Every row gives one point. Two turns around zero, p and q, are shown by what they do to some points. Where does a point land after both, in the order given? Backwards means that the second turn is done in reverse. Each puzzle has new turns, and all numbers are rounded.

Turn p:
[-4.1 -4.3] -> [-4.6  3.8]
[ 0.4 -1.5] -> [-1.5 -0.5]
[-0.7  7.0] -> [6.9 1.2]
[ 4.7 -1.9] -> [-1.6 -4.8]
[-0.3  0.7] -> [0.7 0.3]
Turn q:
[-1.9 -4.2] -> [-4.4 -1.3]
[ 5.1 -1.4] -> [ 2.2 -4.8]
[-2.6  5.8] -> [2.7 5.7]
[-0.7 -0.2] -> [-0.6  0.4]
Where do these land?
q, then p: [1.2 0.4] -> [-0.6 -1.1]
p, then q: [-2.7  6.1] -> [ 6.2 -2.5]
p, then q: [3.9 0.7] -> [-2.3 -3.2]
q, then p backwards: [-4.4 -4.8] -> [-0.7 -6.5]
p, then q: [ 1.9 -2.4] -> [-3.0  0.4]

Turn p:
[-4.2 -2.5 -0.1] -> [-2.2 -1.8  4.0]
[-1.2 -4.7  1.5] -> [ 1.8 -1.1  4.6]
[ 4.3 -2.8 -1.6] -> [ 4.8 -2.2 -1.1]
[ 0.3 -0.5  0.1] -> [ 0.5 -0.1  0.2]
[-1.8  2.4 -4.5] -> [-3.5 -3.0 -2.8]
[2.5 8.2 4.6] -> [-1.5  8.2 -5.0]
Turn q:
[-2.8  2.5 -7.3] -> [-6.8 -4.0  2.3]
[-2.8 -3.4  3.9] -> [ 4.3 -2.0 -3.5]
[ 1.1 -0.6 -2.2] -> [-2.3  0.8 -0.6]
[0.9 2.6 4.3] -> [4.1 1.5 2.7]
[-1.6  2.4  3.8] -> [ 4.0 -1.1  2.4]
[ 5.1 -3.6 -2.5] -> [-3.3  4.8 -3.4]
Where do these land?
q, then p: [-3.2  2.2  3.8] -> [5.3 1.1 0.5]
q, then p: [-0.9  6.4 -5.1] -> [-1.9  3.9  7.0]
p, then q backwards: [-0.2  0.2 -1.6] -> [-1.2 -0.7 -0.8]
p, then q backwards: [-0.8 -4.2  1.9] -> [-0.6  4.3  1.8]
p, then q: [ 5.2 -4.5  1.0] -> [-0.4  6.9 -0.3]

Turn p:
[-2.1  2.4 -2.1  0.6] -> [ 0.2 -0.4 -3.2 -2.1]
[-3.3 -3.1 -0.3 -3.1] -> [-0.9 -5.1  1.7 -0.9]
[ 6.8 -0.8 -4.7  2.5] -> [ 4.4  6.0  3.2 -3.1]
[ 2.3 -3.7 -0.2 -0.2] -> [1.7 0.1 4.0 0.5]
[1.0 0.6 5.9 5.2] -> [ 1.2  2.5 -1.9  7.2]
[-4.5  4.6  1.5 -4.9] -> [-6.6 -2.8 -3.7 -1.5]
Turn q:
[ 4.1  5.1 -3.2 -3.5] -> [-7.3 -3.0 -1.7  0.7]
[0.3 1.9 3.0 3.1] -> [ 0.6  2.0 -2.0 -3.7]
[ 2.1  3.1 -4.9  5.0] -> [ 0.2 -5.6 -5.3 -2.0]
[-4.3 -6.3  4.4 -0.2] -> [5.8 4.6 4.6 1.1]
[-2.5  0.6 -0.1 -1.4] -> [ 0.0  1.6 -0.7  2.4]
[-4.9 -1.9 -1.1 -3.6] -> [1.4 2.0 1.2 5.9]
[ 5.3 -2.5  1.8  0.6] -> [-0.8 -1.7  4.0 -4.3]
Where do these land?
p, then q backwards: [ 1.1 -3.4 -1.9  0.8] -> [ 0.1 -3.9  0.6  1.2]
q, then p: [-3.6  2.8  0.8  2.1] -> [ 0.9  2.5 -1.2 -4.1]
p, then q: [-0.3  2.2  0.7  3.1] -> [-0.7 -3.0 -2.3 -0.1]
p, then q: [2.6 1.4 2.0 2.3] -> [-0.7 -0.4 -3.8 -1.7]
p, then q backwards: [ 3.8  2.9 -3.5  1.9] -> [-1.8  0.8  5.5  2.1]
q, then p: [ -3.6  -5.9   2.0 -10.2] -> [ 0.1  3.4 -6.9  9.8]

Turn p:
[-0.8 -1.6  3.1  3.6  1.0  3.8] -> [ 0.1 -2.3 -0.7 -4.4 -4.0 -0.1]
[-2.6 -4.5 -3.9 -4.5  8.1  1.9] -> [ 2.7  5.9 -5.2 -3.8  2.6  6.4]
[ 0.2  5.7  3.9  6.3 -4.2 -3.3] -> [-6.5 -6.1  3.4  2.8 -2.4 -3.4]
[-1.0  6.1  0.4  2.0 -5.0  0.3] -> [-2.0 -3.5  0.3  5.7 -3.3 -2.6]
[-4.0 -5.4 -0.4 -4.1  2.2  1.7] -> [ 3.4  2.5 -5.7 -3.7  2.6  0.3]
[ 2.5 -3.3 -0.1 -7.7  3.5  0.8] -> [ 3.3  8.2 -0.6 -2.1  2.4 -0.3]
[ 2.2 -0.3 -1.3  1.0 -4.0 -4.6] -> [-0.1 -2.5  3.7  2.5  3.9 -1.7]
[ 1.6  1.8 -0.1 -0.2  1.0 -2.6] -> [-2.3  1.2  1.9  1.2  1.1  0.5]
[ 2.0  1.6 -1.5  3.8 -2.7  2.0] -> [ 1.3 -3.5  2.8  1.8 -2.9  0.7]
Turn q:
[ 1.6  3.2 -1.9  3.5 -6.8  1.8] -> [ 0.7 -6.1 -2.6 -0.1  2.9  5.1]
[-4.9 -3.1  5.4  1.2 -2.5 -1.8] -> [-7.5 -0.6  3.5  1.9 -0.7  0.6]
[-2.7  1.1 -0.4 -0.9  1.5  1.3] -> [-1.0  2.8 -0.5 -1.2  1.8  0.0]
[ 2.3 -1.8 -5.5  1.9 -1.0  2.4] -> [ 2.8 -3.7 -1.9 -4.9  0.0 -0.8]
[ 2.9 -2.3  5.3 -1.6 -2.7 -5.8] -> [-1.9 -2.2  1.5  6.9 -5.2 -0.6]
[-3.8 -0.7 -1.9 -5.5  6.2  3.7] -> [-0.2  8.5 -1.6 -4.6 -0.5 -2.2]
[ 0.9 -0.7 -4.4  1.0 -0.2 -5.4] -> [ 1.0 -3.5 -2.3  1.5  0.9 -5.4]
[3.7 4.3 3.4 0.4 5.4 3.9] -> [6.2 4.8 3.9 0.5 0.8 3.4]
Where do these land?
q, then p: [-3.3  1.0  0.7  0.2 -1.6 -5.5] -> [-3.0 -3.9 -2.0 -1.8  1.8  3.2]
q, then p: [-1.1  1.4 -2.3  3.3 -3.4 -1.4] -> [ 1.4  0.5 -1.4 -3.9  2.1  3.1]
p, then q: [ 5.9  4.5  0.8 -1.1  2.8  5.0] -> [-1.5 -2.4 -1.1  3.9  1.9  7.8]
q, then p backwards: [-1.5 -6.3 -3.4 -6.0 -2.5 -0.4] -> [-4.9  2.4  6.9  0.8  1.8  3.8]
p, then q: [ 1.2 -3.9 -5.6 -4.7  4.2  2.3] -> [ 8.1  2.4 -1.3 -1.2  0.8  4.2]
p, then q backwards: [ 1.1  0.8  4.1  5.5 -1.1 -2.5] -> [-2.1 -5.6  0.6  4.0 -1.9 -1.1]
p, then q: [-2.3  2.6  5.5  2.8  1.6  2.7] -> [-5.6 -1.7 -5.0  0.1 -0.1 -0.1]
